Every row gives one point. To make a cloud, some directions were put in groups of two or more. Within a group, all points are equally far from the middle, so they leave a hole (a ring in 2 directions, a hollow ball in 3). The other directions are filled evenly. Then the cloud was stretched, turned, moved and blurred a little. Count the holes, and give their numbers of directions, smallest first.

Cloud (19 x 3):
[[-40  35  -7]
 [ 11   4  27]
 [-30  12 -38]
 [ 53  20 -25]
 [ 38 -14 -25]
 [-11  21 -20]
 [-34  39   2]
 [ 25  11 -31]
 [ -6  49   1]
 [ 24  30  21]
 [-55  19  -9]
 [-20  -7  15]
 [-27  43  -6]
 [ -6  44  12]
 [ 25  19  34]
 [-12  59 -35]
 [-43 -14 -45]
 [-19 -24  17]
 [-57  18   0]]
Holes: 0

Cloud (32 x 4):
[[-27  28  22 -32]
 [-43   4 -64  -8]
 [ -5 -12  44  27]
 [-31 -36  16  50]
 [ 25 -44   0 -36]
 [  3  -9 -46 -17]
 [ 27 -21  39   4]
 [  7  38  28  -5]
 [-25 -36 -40  44]
 [-22  27 -32  38]
 [ 31 -37  -3   1]
 [ 34 -41   5  -5]
 [-19 -28  41  25]
 [-17   4 -33  45]
 [ 29 -12  -2  -5]
 [-32  11 -56 -16]
 [  4 -20  28 -21]
 [-59 -44  25 -32]
 [-15 -33  21 -42]
 [  6  32 -15  32]
 [-38  18   3  42]
 [ 38  35 -13  10]
 [ -1  23 -54  -3]
 [ 34 -44  -8  37]
 [-27  -7   2 -31]
 [-10  -5  -3  38]
 [ 49  -9  14  38]
 [-11 -47   8 -16]
 [ 19 -26 -14  32]
 [-34  29 -34  16]
 [ 32  24  25  30]
 [  2  27  20 -29]]
Holes: 0

Cloud (49 x 6):
[[ 44 -20 -71  35  10 -35]
 [ 25 -18 -20 -11  15  47]
 [-18 -10  -6 -56 -36  -9]
 [ 25 -29   7  14   6  30]
 [ 10  37   8 -15 -44  26]
 [-10 -49 -24 -39  -3  38]
 [-14 -38 -33 -18  37  46]
 [ 23 -12  -1  48  46  24]
 [ 13  15 -58  -6 -18   3]
 [ -1 -44 -22 -37  10   5]
 [ 11 -25  26 -22   8 -14]
 [-24 -21 -29   2 -31 -27]
 [-27  23   6  -2  25 -15]
 [-31  19 -48  57   8  -1]
 [  4  -8  36  23  45 -18]
 [ 20 -26 -50  17  -8  54]
 [ 30  30  -8  41 -25 -51]
 [ 44 -34  14  23  -2 -25]
 [-10   7  24 -39 -25 -24]
 [ 40  15 -35  15  22 -10]
 [ -9  63  15 -24  27  -3]
 [-23  25 -61  55  23 -10]
 [ -3  21 -17  31 -43  18]
 [ 38 -47  -5  -8 -19 -10]
 [ 45   6 -42 -26 -19 -13]
 [ 56   6  13 -31  -4   8]
 [ 56  -2  -2  30 -35 -14]
 [ 57 -20 -10 -24 -27  -4]
 [ -2 -16  -6 -55  43 -23]
 [-19   8  16 -37 -44   6]
 [ -8 -15   2   9  22 -47]
 [-23  21 -60  42  20 -26]
 [ 15   1 -63  36  -3  29]
 [ 28 -30 -43 -24  -4  41]
 [-21  20 -20  39 -27  10]
 [-32  29  -1  18  29  -7]
 [ 16 -53 -31 -68 -12  19]
 [-27 -18 -40  27   0 -41]
 [-21 -44 -18  35  14  18]
 [ 30 -10  21  36  10  45]
 [-29  18 -21 -27  26 -16]
 [ -3  21 -26   5 -22 -32]
 [-16  39  23 -26 -23  18]
 [ 59 -16   5  25  15 -42]
 [-18  29 -18 -39 -29  28]
 [-17  35   6 -44 -33  33]
 [-38  12 -11  47  15  -4]
 [  1  32  -4 -22  -7 -49]
 [-34  -8 -53  11  16 -31]]
Holes: 1 (2)
